Rows are points. Examples show where two turns around zero, p and q, send a point. Where does a point land after both, in the order given? Backwards means that the second turn is done in reverse. Each puzzle has new turns, and all numbers are rounded.
In the rows, 128 means zero.

Turn p:
[123 103 117] -> [146 109 137]
[136 147  92] -> [ 98 117 154]
[119  70 147] -> [184 107 112]
[116 155 106] -> [107 140 156]
[175 160 107] -> [ 71 110 120]
[ 99 133 199] -> [163 185  90]
Turn q:
[152 152 149] -> [120 137  90]
[ 95 126 119] -> [123 141 159]
[ 81 167 120] -> [ 88 166 156]
[155  75  89] -> [154  64 145]
[154 164 168] -> [120 154  75]
[131  84 124] -> [163 106 143]
Where do these land?
p, then q: [205 130 111] -> [152 115 202]
p, then q: [ 95 103 182] -> [91 89 86]
q, then p backwards: [ 98 105 138] -> [ 90 123 123]
p, then q: [107 156 119] -> [118 161 118]
p, then q: [102 118 109] -> [146 138 101]
q, then p: [160 157 110] -> [153 120 166]

Turn p:
[148 132  96 112 141 160] -> [108 153 151 107 140 101]
[ 69 163 119 212 114  86] -> [190  81 177 153 128 197]
[166 114 135  96 139  37] -> [ 83 140 109 186  57 143]
[162 115 143 112 150 156] -> [ 89 124 112 106 136 101]
[154 110 133 130 100 154] -> [138 117 118 111 120  85]
[127 107 147 104 143 165] -> [111 134  98 113 161 107]
[138 180 125 117 118 115] -> [131 149 139 101  95 156]
[ 60 103 126 140 119 151] -> [174 126 120 148 186 133]
Turn q:
[145 122 129 138  67 158] -> [165 111 141  78 155 133]
[102 110 148 113 118 173] -> [174 125 115 147 160 123]
[110 148 145 166 151  58] -> [ 90 111 110 141  63 167]
[121 153  99 106 117 131] -> [117 123 167 136 147 131]
[ 84  69 124 149 202 183] -> [125 166  41 180 180 124]
[171 154 121 123 116 135] -> [129 151 162  96 122 121]
[142 128 111 106  77  81] -> [112  75 165 100 112 110]
[150 140 148 123 176 105] -> [112 162 122 145  84 114]
Where do these land?
q, then p: [ 96 136  85 140 160  94] -> [166 114 138 139 184 146]
q, then p: [ 82  55  80 164 155 157] -> [ 95 151 202 166 191 140]
q, then p: [138 138 126 113 172 177] -> [113 118 160  98 111 175]
q, then p: [157 124 138 164 134 134] -> [133 171 134 110 121 126]
p, then q: [130 162 173  61  79  86] -> [119 121 206  82 184 147]
p, then q: [158 152 145 153 118 117] -> [154  97 128 117 144 103]
q, then p: [177 115 131 105 120 140] -> [112 148 110 140  88 152]
p, then q: [102 120 173 143 146 126] -> [110 146 101 131 170 113]
q, then p: [113 149 101 108  68 121] -> [100 103  72 139 151 112]
